Rows are points. Each copy is the shape, with its points in the same order, stretched, turned, moved and blurred by noise. Say if it was mirrored as well.
(in the rows, 128 means zero)

Shape:
[[ 74 129]
 [115 119]
 [164  62]
 [150 124]
 [166 132]
 [140 109]
 [152 122]]
Copy 1:
[[121 175]
 [129 133]
 [184  87]
 [119  97]
 [109  78]
 [138 109]
 [122  96]]
Copy 1 is: mirrored
Copy 2, 7 rows:
[[136  82]
 [144 118]
 [197 157]
 [142 145]
 [135 155]
 [149 134]
 [144 144]]
Copy 2 is: only turned
Copy 3, 7 rows:
[[ 73 130]
 [108 116]
 [146  56]
 [143 129]
 [161 136]
 [133 109]
 [144 125]]
Copy 3 is: only turned

Shape:
[[134 122 125 124]
 [118  93 126 147]
 [145 154 115  98]
 [115 161 168 138]
 [191 138  51 146]
 [149  90 136 113]
 [102 167 109 115]
 [128 132 121 113]
 [122 133 160 119]]
Copy 1 (9 x 4):
[[130 140 116 129]
 [137 108 145 147]
 [123 169  85 103]
 [ 79 170 163 117]
 [116 118  18 182]
 [160 144 124 140]
 [100 133 106  80]
 [120 141 114 106]
 [113 164 161 117]]
Copy 1 is: only turned
Copy 2 (9 x 4):
[[113 106 130 140]
 [ 95  95 140 163]
 [114 134 120  96]
 [150  95 186 112]
 [122 203  93 170]
 [112  88  98 146]
 [ 94 132 172 101]
 [106 114 133 123]
 [125  84 154 116]]
Copy 2 is: only turned
Copy 3, 9 rows:
[[146 136 124 125]
 [140  97 105 123]
 [152 169 136 109]
 [104 144 142 166]
 [204 174  52  98]
 [172 104 145 124]
 [110 167 109 103]
 [140 141 126 112]
 [121 123 152 144]]
Copy 3 is: only turned
Copy 4, 9 rows:
[[122 125 128 123]
 [107  98 159 132]
 [123 143 101 100]
 [113 147 117 181]
 [139  66  79  38]
 [135 122 165 118]
 [ 77 142  90 112]
 [111 132 127 116]
 [118 152 138 155]]
Copy 4 is: only turned

Shape (14 x 8):
[[124 133 120 161  80 129 134 174]
 [120 167  98 127 114 113 176 133]
 [138 105 131 175  89 120 114 142]
 [121 110 184 143 103  86 148 146]
 [111 125 128 141 141 131 160 174]
 [118 118  97 113 127  96  96  91]
 [162 180 153 108 102  97 166 170]
 [153 132 166 176 118 136  87 116]
 [115 183  98 119 166 165  87 102]
 [146  89 141 148 102 157  84 169]
 [102 118  90 142  99 142 177  97]
 [169 148 126 116 166 134 160 103]
 [148  96 120 138 142 138 140 169]
 [107 117 178  97 124 176 150  86]]
Copy 1, 14 rows:
[[152 140 147 150 132  91  86 165]
 [111 178 150 150 110 117 120 140]
 [160 119 154 153 156 109  76 126]
 [136 116 188 148 181 100 140 149]
 [130 142 124 159 153 122 138 169]
 [ 86 118 127 126 143 113 109  71]
 [129 192 205 104 153 121 128 172]
 [188 135 144 118 168 130 108  84]
 [131 170  69  83 111 134 150  71]
 [158 103 131 116 158 114  81 145]
 [111 124 136 183  73 126 111 126]
 [117 169 142 125 139 184 142 114]
 [118 133 124 153 165 149  97 164]
 [129  96 144 106  91 156 185 123]]
Copy 1 is: mirrored
Copy 2, 14 rows:
[[133 107 130 155  63  95 120 152]
 [130  79  98 129 106  99 170 137]
 [158 118 134 160  74 146 104 147]
 [172 112 191 139 116 116 124 120]
 [ 99 118 143 147 119  96 140 168]
 [156 106  83 123 138 148  89 122]
 [149 140 144  96  88  63 180 111]
 [154 137 146 112  80 175 110 143]
 [ 86 120  65  64 124 148 115 154]
 [119 159 130 154  78 132  74 145]
 [109  51 102 166 108 149 137 111]
 [113 134  99 107 148 147 174 115]
 [107 150 124 159 127 115 130 154]
 [ 70  90 146 106 134 153 105  64]]
Copy 2 is: mirrored
Copy 3:
[[115 131 119 155 104  88  92 158]
 [153 122 124 179 106 120 138 111]
 [100 133 128 117 134  81 111 175]
 [118 180 166 121 130 101  92 143]
 [137 121 131 164 137 120  74 122]
 [138 120 116  96 145  96 148 105]
 [182 168 137 161  87 136 119 155]
 [104 154  99 101 164 117 136 187]
 [149 107  48 138 158 154 155 105]
 [102 116 109  95 130 107  82 175]
 [101  94 137 161 109 120 149 104]
 [164 115 128 138 152 169 163 137]
 [137 101 137 132 142 121  82 148]
 [102 133 132 115 118 191 135 100]]
Copy 3 is: mirrored

Shape, 13 rows:
[[168 129 145 161 160 136 142 159 136]
 [130 142 120 113 117 117 101 143 159]
 [ 88 166 101  87 132 128 184 121 110]
 [119 141 108  92 135 113 140 131 175]
 [107 120 140  88 143 117 104  80 169]
 [132 132 173  97  85 117 156 143 140]
 [156 201 137 165 115 135 153  95 101]
 [164 115 113 109 130 138 150 155 116]
 [165 124 157 130 142 171 122 146 125]
 [147 131  93 123  87 163 142 164 116]
 [ 88 142 178 162 119 127 133  95 107]
 [160 128 107 151 120 172 171 142 170]
 [100 135 102 135 113 102 182  98 151]]
Copy 1 (13 x 9):
[[154 116 135 166 155 129 145 143 149]
 [148 146 140  97 132  99 112 137 161]
 [ 96 226 136 117 170 107 142 106 113]
 [130 173 160  85 160  99 140 113 169]
 [ 85 135 147  80 136 133 114  97 179]
 [ 99 158 173 113  94 121 146 150 125]
 [129 153 172 205 139  95  95 121 123]
 [163 166 135 121 132 147 147 122 116]
 [142 138 122 157 127 179 122 143 152]
 [183 196 116 131 111 129 137 121 133]
 [ 60 121 113 168 113 108 121 127 137]
 [178 180 152 161 138 126 167  94 191]
 [111 173 159 121 144  65 169  71 147]]
Copy 1 is: only turned
Copy 2:
[[116 127 165 151 148 136 156  81 124]
 [106 131 118 127 109 126 100 121 166]
 [145 206 100  84 133 113 174 149 124]
 [104 142 109 114 105 101 146 126 181]
 [171 104 112 101  88  97 158 154 186]
 [123 145 135 105  46 106 122 124 111]
 [192 168 104 119 163 100 120  81  92]
 [103 133 122  97 118 158 157 108 110]
 [139 109 161 116 111 173 141  93 114]
 [103 152 100 119 109 187 104 112  98]
 [190 131 133 153 115  99 129 151  82]
 [131 147 100 158 108 162 149  75 124]
 [145 174  68 140 118  72 156 127 123]]
Copy 2 is: mirrored

Shape:
[[150 125 134 128 177 131 106 121 132 122  94 103]
 [114  97 135 167 124  99 113 139 112 125 118 106]
 [102 107 116 160 209 152 113 124 122 129 115 129]
 [120 111 114 169 100 148 153 123 159 134 134 128]
 [ 74 134 142 160 115 150 155 107 233 141  97 110]
 [142 100 106 137 109  60 242 133 113 124  98 133]
 [143 146 113 167 150 132 117 131 113  93 148 134]
 [148  99 126 140 143 124 122 123 140  27 213 145]
 [120 139 106 167 103 123 106  81 110 137 129 126]
 [137 106 120 115 220 149 118 123 139 121 118 114]
 [ 74 143 146 154 108 107 129 135 138 100 108 145]
 [109 116 173 145 124 131 113 107 118 154  89 134]
 [145 107 110  99 114 150 110 137 115 140  90 124]
 [136 115 120 150 115 128 120 123 167 141 110 150]
 [148 114 150 163 127 139 116 115 117 105  89 127]
 [129 159 119 162 119 141 110 128 145 148 172 138]
 [132 100 112 168 111  70 150 115 111 138  84 144]]
Copy 1, 17 rows:
[[142 113 146 118 192 121 114  80 136 104 134 125]
 [126  70 135 145 116 111 131 129 157 112 127 108]
 [171 126 158  94 155 130 103 113 189  87 118 154]
 [133 132  76 120 139 110 161 149 173 138 130 128]
 [116 177  87 152 230  76 143 193 220 131 126 134]
 [ 73  63 110  69 129  62 185 166  79 178  62 107]
 [194 121 127 128 117 109 130 107 121 112 129 163]
 [200  97 151 106 104  86 181  97  97  87 196 245]
 [122 146 102 147  88 120 110 124 150 110 125 111]
 [162 130 170  67 197 123 116  81 152  95 148 154]
 [127 109 136 185 136 113 128 195 149 118 119 154]
 [ 88 122 144 171 146 160 130 131 176 122 104 117]
 [102 103 101 114 157 175 124 109 125 123 160  94]
 [123 125  88 139 151 124 124 131 161 159 142 142]
 [130  98 108 160 148 138 142  89 138  98 107 146]
 [178 166 115 137 113 120 131 135 159 160 152 130]
 [ 85  69 104 130 104 100 119 138 130 152  90 114]]
Copy 1 is: mirrored
Copy 2 (17 x 12):
[[147 149 150 138 160 147 113 119 116 123 104 131]
 [121 118  99 131 143 103 131 153 148  99 106 114]
 [130 137 122 170 132 148  94 127 143 116  80 177]
 [128 153 103 117  91 109 141 120 177 130  91 123]
 [112 206 144 148  92 102 155  89 156  94  51 131]
 [203 182  76 140 111  96 164 148 167  96 161 121]
 [139 134 106  88 110 129  90 126 137 125 114 144]
 [119 124  77  49 134  97  93  53 173 110 141 177]
 [142 129  87 120 101 105 111 137  98 156  89 106]
 [145 150 144 162 153 161  99  96 139 130 112 168]
 [123 136 112 114  94  91 140 126 119  66  98 136]
 [142 114 145 169 122  88 144 138 122 109  94 117]
 [137 111 125 133 131 169 160 125 119 137 127 109]
 [147 138 116 130 103 127 134  96 150 107  88  98]
 [155 126 131 105 147 117 141 132 131 109  89 133]
 [116 144 121 112  77 113  94 114 144 146 113  96]
 [178 133  78 137 119  98 138 149 143  94 100 102]]
Copy 2 is: mirrored
Copy 3, 17 rows:
[[146 146 153 162 166 149 122 102 131 102 107 153]
 [ 99 136 165 126 125 102  97  94 114  88 137 142]
 [106 140 120 171 186 104 131 101 107 108 121 170]
 [ 77 139 110 115  95 113 121 130 146 124 118 117]
 [ 50 158 105 124 132 168 107 123 168 182 113 121]
 [107 131 158 179  53  59 134  92 156 117 132  49]
 [140 168 136 115 125 112 154 104 112  96 129 160]
 [109 151 119 119  81 130 192  75 138  89 203 202]
 [128 128 117  89 130 128  97  94  95 106 131 116]
 [127 138 124 202 184 133 145 107 123  93 128 166]
 [104 149 172  96 111 114 111  99 131 161 136 167]
 [113 105 181 118 158 142 106 115 129 115 109 142]
 [156 115 145 150 121 133  91 142 141 103  99 156]
 [113 139 124 112 135 134 105 121 163 120 119 131]
 [122 139 160 108 123 131 118  88 127 101  93 160]
 [112 160 122  87 136 130 137 148 115 116 149 131]
 [124 124 151 118 113  66 101  82 139  99 128  86]]
Copy 3 is: mirrored
Copy 4:
[[101 110 105 171 135  82 115 119 120 164 113 143]
 [ 95 101 143 179 106 127 135 101 113 165  96 132]
 [ 83 140  79 177 149 118 137 100 107 192 114 142]
 [156 152 129 150 116 141 133 102 159 146 120 111]
 [151 191 144 162 167 130 119  81 217 101 131 131]
 [175 152 146 196  78  86 189 167 124 122  37  89]
 [132 126 107 160  85 125 125 102  91 153 133 154]
 [158  71  91 163  97 150 166  85  50  97 164 151]
 [140 124 145 122 122 147 112  91 129 173  86 163]
 [ 90 125  59 170 160  88 133 117 100 162 124 120]
 [120 136 162 174 108 160 140 119 144 108 106 184]
 [102 122 171 153 151 118 137 114 147 168 117 169]
 [116 101 108 140 139 126 116 149 153 169 108 134]
 [130 132 122 132 107 117 147 105 171 149 124 141]
 [133 101 147 178 116 108 130 113 129 176 122 171]
 [120 161 120 106 101 134 119  90 133 145 154 130]
 [131 116 145 170  83 107 173 123 134 168  59 148]]
Copy 4 is: only turned

Shape (15 x 12):
[[170 165 163 104 125  99  94 155 127 137 131 163]
 [128 101  87 174 103  88 156  96 138 109 148 164]
 [144 158 146 125 112  86  90 122  89 132 159  85]
 [156 114 126 174  98 131 164 149  76 157 136 159]
 [101 108  93 130  69 103  84 115 103 139 120 129]
 [157  99 123 102  89 146 134 120  82  86 102 101]
 [101  98 140 127 154 140 150 141  89  87 106 133]
 [149 162 161 100 152 133  91 144  77 154 137 113]
 [118 147 126 156  92 154 117  74  78 156 127 106]
 [161 141 105 158 147  98 109 113 147 118  90  86]
 [121 177 115 106 127 102 115 131  96 169 148 122]
 [ 92 132 135 171 126 147  98 113 143 157 159 159]
 [134 115 160 148  82 105 149  91 106 136 115 109]
 [ 90 114  85 160 149 152 155 145 157 129 138 112]
 [111 151 156 157 121 144 140 149 102  95 123 142]]
Copy 1, 15 rows:
[[136 190 127 150 131  80 120 111 150  75 160 108]
 [181 131 114 102 142 124 124 163  80 107 142 178]
 [164 136  96 134 109  77 133  90 132 110 115  82]
 [182 155  67 156 132 107 133 173 144 172 188 140]
 [221 146 132  75 120 128 117 151 143 131 118 131]
 [138 165  74  84 121 148 147 153 144 133 122  97]
 [131 159  87 146 121 169 158 173 128 141  81 126]
 [145 160  83 171  99  98 154  97 172 114 135  95]
 [172 110 102 109  52 122 150 127 143 153 154 126]
 [155 175 124  84 106 114 146  77  74 123 116 144]
 [164 138 117 151 117  81 175  97 159 114 138 119]
 [169 108 141 142 104 136 100 131 143 118 139 185]
 [159 133 117 128 102 134 123 134 100 141 156  97]
 [144 125 131 121 151 160 157 139 124 167 104 186]
 [122 154 113 155 103 111 137 172 143 144 121 127]]
Copy 1 is: mirrored
Copy 2:
[[158  79 158 124 139 136  98 121 169  84  94  98]
 [117 135  69 149 111  78 141  55 181 173 132 152]
 [142 105 175 198 181 154 121 143 144 125 118 159]
 [149  65 109 151  67 137 129 109 176 180 146 125]
 [ 99 106 132 148 130 130 101  66  82 144 136 142]
 [178  81  98 183 147 123 154 133 102 118 151 107]
 [191 125  63 126 152 150 135 124 130 155 124 110]
 [162  95 189 141 172 173 105 172 136 110 134 101]
 [121 115 157 158 135 156 123 122 119 119 194 175]
 [173 154 108 161 130  65 111 164 121 121 125 166]
 [122 123 196 140 156 146 125 106 118 135 127 117]
 [ 80 114 124  84 130 146 103 124 159 128 145 154]
 [138 120  96 194 103 152 117 100 146 117 123 157]
 [112 142  81 106 120  93 174 147 111 185 116 128]
 [190  81  97 113 143 153 144 118 158 126 121 158]]
Copy 2 is: only turned

Shape (17 x 12):
[[120 139 115 122 113 161 100 129 131 115  72 146]
 [137 145 129 118 104 132 137 136 135 105 154 138]
 [120  79 107 110 113 134  96 135 136 106 134 112]
 [143 128 151 121 109 165 249 129 133 116 145 139]
 [178 146 109 103 160 125 118 135 131 155 142 121]
 [115 143 148  98 115 122 113 125  98 137 132 138]
 [119 117 111 184 113 121 153 112 129 151  97 111]
 [120 146 127 103 116 150 100 138  90 108 131 105]
 [117 147 108 129 161 163 123 130 133 133 155 125]
 [117 124  98 127 151 147 105 112 126 112 140 131]
 [115 114 101 131 114 133 135 125 133 122 150 148]
 [159 136 115 119 128 162  96 127  87 125 146 142]
 [143 143 113 118 159 113 112 122 100  94 150 129]
 [135 139 105 106 106 122 103 126 130 106 137 110]
 [137 139 185 141 139 128 141  89 120 113 146 127]
 [129 148 102 105 115 143  99  64 135 105 156 112]
 [131 135 189 205 125 141 181 140 129 138 133 130]]
Copy 1, 17 rows:
[[126 143 146 135 126 153 122 144  82 109 132 175]
 [139 146 128 114 110 168 131 138 152 110  96 118]
 [144 152  91  86 120 124 133 192 112 143  96 134]
 [111 108 125 166 198 172 160 124 170  97  87  58]
 [165 150 197  87 145 154  95 114 147 164 106 126]
 [176 131 121 133 118 165 154 131 134 132 137 128]
 [126 114 155 192 132 115 110 133  83 131 123  72]
 [165 132  87 116 112 140 127 125 127 125 140 166]
 [119 128 150 113 118 127 129 131 149 167 126 152]
 [131 142 141 126 114 127 122 165 129 169 116 163]
 [126 147 132 123 106 144 144 153 136 159  95 111]
 [182 151 141 115 122 129 132 119 146 138 104 176]
 [155 165 133 133 105 144 117 150 166 136 112 156]
 [146 147 109 107 102 166  98 148 119 133 103 143]
 [166  83 149 163 131 159 139 157 156 102 124 113]
 [149 111 119 132  94 183  97 166 114 174  81 175]
 [131  72 171 175 150 104 153 115 156  59 131  55]]
Copy 1 is: mirrored
Copy 2:
[[112 126  80 143 109 116 136 155  97  99  92 115]
 [121 115 120 124  99 129 104 101 127 143 127 144]
 [104 114  93 103 146 116 120 123 114 147 140 124]
 [156  92 150 130 101 154 112  45 176  80 106 113]
 [140 119 151 149 148 166 119 148  92 140 128 176]
 [141 102 132 131  98 130 115 156 117 152 120 130]
 [161 127 105 161 141  76 144 113 149  86 122 123]
 [103  80 108 129 101 130 136 136 111 155 117 155]
 [139 127 132 122 128 134 152 126 125 148  98 177]
 [109 129 124 122 133 116 141 128 109 152 111 142]
 [139 129 111 120 127 107 121 104 118 142 118 131]
 [117  88 131 117 108 133 129 133  68 127 113 164]
 [ 97 116 145 140 114 135 140 125  98 174 133 149]
 [100 111 104 134 122 119 106 120 111 159 128 151]
 [125 114 188 117  94 117 111 123 164 116 131 128]
 [ 80 107 144 120 134 102  85 115 117 165 109 147]
 [180 128 150 129  81 101 152 101 187  63 131 143]]
Copy 2 is: only turned
Copy 3:
[[116  80  72 133 141 133 102 179 129 115 113 154]
 [105 129 113 144 114  93 126 139 128 118 102 101]
 [ 97 122 114 112 137 138 141 156 105  84 136  84]
 [115 143  77 154  55  86 175  60 177 120  89 140]
 [106 144 169 111 100 125 114 142 150 150 174 153]
 [120 111 102 147 133 121 153 153 122 169 115  96]
 [158 186  86 147  94 169 130 128 105  99 130 159]
 [ 86  98 106 105 142 137 116 156 108 148  94  92]
 [125 139 116  88 148 126  89 108 128 142 133 124]
 [120 116 108 107 148 131  83 114 116 125 148 111]
 [130 148  86 123 121 109 127 127 127 112 137  99]
 [ 62 126  93 101 127 111 108 144 125 156 147 135]
 [109 106 134 127 106 114  85 107  92 147 143 105]
 [ 96 117 130 130 119 131 108 164 122 117 117  87]
 [112 137 136 193 126 118 128  87 122 144 115 135]
 [ 79 118 127 152 154 138  80 131 152 133 136  79]
 [150 199  97 172 102 113 152  83  92 104  83 191]]
Copy 3 is: only turned
Copy 4 (17 x 12):
[[ 94 133 138 131 154 119 133 130  88 150 159 159]
 [130 147 156 139 117 107 123 109 112 101 129 113]
 [129 156 138  61 125 131 113 116 138 126 156 110]
 [156 140 117 187  92  44 168  96 119 125 140  46]
 [138 134 183 138 120 130 105 143 167 162  98 132]
 [ 96  91 171 105 116 126 146 114 107 118 126 136]
 [111 131  79 166 120 161 142 129 158 157 146 123]
 [109 122 166 104 106 152 146 100  88 136 154 125]
 [140 104 148 151 137 121  89 137 115 138 152 106]
 [131 117 132 110 121 124  86 128 118 149 143 116]
 [118 139 124 126 128 106 102 132 117 112 134  97]
 [129 137 158 120  92 137 125 151  96 138 137 137]
 [132 124 146  99 101 139 110 114 120 157  94 122]
 [113 152 155 108 109 136 123  98 132 131 129 130]
 [165  74 138 128  74 105 141  90 130 123 130 148]
 [116 114 147 114  63 108  91  83 140 142 148 135]
 [180 101 100 201 120 143 164 131 116 102 152 128]]
Copy 4 is: only turned

Shape:
[[144 110 122 113 167 118 120 127 106 159 135  77]
 [153 153 123 146 174 112 124 149 108 116 120  75]
 [146 116 126 131 105  90 143 111 112 142 100 105]
 [141 127  70 109 114 165 160 124 127  71 125 117]
 [121 153 166 116 125 115 112 103 103 140  98 118]
 [130 105 105 140  54 100 136  64 138 118 161 147]
 [ 99 147 161 136 119 157 130 150 154 100 107  92]
 [142 135  75 134 120 148  83 166  47 149 104 109]
 [162  89 156 109 141 111 107 142 123 131 128  96]
 [141 146 142  90 154 129 169 123 122 178 144 112]
 [ 97 121 122 109 138 163  98 137 122  84  79 150]
 [100 159 137  95 159 139 176 153  97  94 132 139]
 [105 140 164  74 119 113 107 172 113 106 111 166]
 [138 118 176 108 159 168 143 144 141 159 121 170]
 [119 107  86  98 147  99 128 116 152 141 110 151]
 [138  81 166 162 153 144 136 126 126 184 119  73]]
Copy 1:
[[117 166 109 143 160 121 134 164 139 102 141 115]
 [124 132 140 139 148 112 140 198 155 110 119 110]
 [151 145 106 139 146 107 116 139 158 161 132  92]
 [ 93 128 155 135 114 131 106  96 190 107 148 137]
 [177 151 108 114 139 115 133 123 120 130 122 118]
 [125 172 147 116 144  80  72  36 130 186 117 100]
 [133 112 130 138 139  90 154 119 141 143 127 171]
 [137 180 124  76 128 147 203 175 139 122 163  98]
 [143 170 121 149 142 131 106 168 137 117 160 147]
 [118 130  88 161 152 158 123 129 140 126 107 108]
 [138 136 130 117  79 106 153 115 132 102 162 153]
 [124 115 153 175 110 159 161 128 149  81 124 113]
 [179 171 123 148  68 160 170 146 125 112 138 144]
 [110 106  82 150 119 158 113 114 101 144 134 139]
 [107 159  92 146  90  99 131 129 142 137 119  94]
 [103 118  85 147 203  88 117 140 115 160 154 124]]
Copy 1 is: only turned
Copy 2 (16 x 12):
[[105 127 132  93 156  54  96 103 117 145 170 133]
 [106 133 133  94 163  67 129 137  92 142 148  66]
 [109 142  94 107 146 139 119 147 126 107 155 151]
 [147  85 160 115 163 185 122 157 164 141 107  67]
 [ 95 110 104 135  96 115 126 122 102  93 150 139]
 [ 79 109  83 139 158 203 126 124 176 110  78 187]
 [123 102 103 164  82 101 164 175 112 161 117  80]
 [180 111 171 153 202 132 121 120  69 122 214 115]
 [107 129 155 105 128  54 147 120 151 112 148 146]
 [ 75 142 134  97 130 107  59 114 130 142 152 109]
 [169  76 176 142  90 150 174 136  99 118 118 107]
 [100 125 179 108 115 154 136 101 119 149 143  37]
 [ 98 101 208 137  77 136 170 118 112 126 151 126]
 [147 160 172 129  76 109 119 119 124 111 106 121]
 [110 119 159  69 133 162 109 125 107 139 117 176]
 [157 181  72 133 124  34 121 119 118 134 149 151]]
Copy 2 is: only turned

Shape (15 x 12):
[[125 142 131 184 145  96 143 136 109  82 133  80]
 [147 137 118 135 111 148 137 113 146 160 126  87]
 [114 102 127 144 105 163 112  80 179  86 130  93]
 [115  83 156 161 119 154 138 151  86 107 129 120]
 [145 115  84 119 187 131 137 130 161 121 135 160]
 [129 138 129 156 141 115 156 119 103  93 182 162]
 [131 138 131 146 163 123 156  93 156 133 131 182]
 [132 145 116 148 118 167 134 116 120 149 118 125]
 [125 156 140 100 181 125 133 133 153 130 160 190]
 [ 97 131 125 194 127 135 133 152 171 148 170 130]
 [139 152 123 159 124 159 193 140  93 106 125 100]
 [ 96  95  89 137 110 154  80 109 160 160 111 117]
 [ 94 105 145 106  68 121 110 170 146  82 117 152]
 [151 126 120 170 137 123 126 121 154 174 158 152]
 [145 137 124 170 128 142 115 169 114  99 123 122]]
Copy 1:
[[117 133 120 203 153  85 133 155 117 147 146  86]
 [122 153 134 115 129 157 152 127 141 157 110 149]
 [147 156 114  88  79 176 143 127 110 160 141  89]
 [120 130 122 153 129  92 105  98 160 140  84  58]
 [156 152 132  85 118  90 124  96 137 133 150 162]
 [134 108 165 175 125  83  92 133 134 168 139 134]
 [134 111 145  94 135 105 122 148 111 166 126 174]
 [126 134 159 117 139 150 132 126 140 137 106 122]
 [120 124 149  92 130 111  92 134 140 161 169 178]
 [160 174 118 102 138 123 107 144 147 184 110  96]
 [ 95 146 176 182 141  84 147 129 134 134 105 100]
 [179 149 103  62 118 190 131 111 165 137 113  86]
 [136 159  95  92  65 147  88 164 175 101 147  40]
 [148 140 132 111 142 129 110 120 136 177  99 177]
 [137 165 134 151 137 111  98 128 135 112 127  75]]
Copy 1 is: mirrored
Copy 2:
[[129 158 114 120 100  83 182 171 134  89 107 154]
 [132 136  97 167 117 146 130 137 117 188 122 131]
 [133 113  62  90 104 116 103 167 111 180  55 144]
 [148 105 126 109 167 144 137 122 177 125  79 165]
 [ 62  66 119 107 122  89 111 130  77 134 121 162]
 [ 73 134 143  67 105 106 157 120 125 138 144 150]
 [ 44 126 113  95 109  91  89 116 114 145 138 153]
 [104 112 116 155 115 162 122 124 146 176 102 117]
 [ 51 120 156  85 144  98  89  99  95 122 140 126]
 [ 64 127  59 106 161  97 143 137 123 164 154  90]
 [114 113 150 148 124 118 172 106 159 155  67 134]
 [135  86  46 137 115 151  88 155 130 168 130 116]
 [172 116 149  92 165  72  59 119 192 136 113  94]
 [ 63 138  88 127 133 138 124 145 107 172 187 135]
 [108 107 153 142 155 130 147 160 157 124 104 117]]
Copy 2 is: only turned
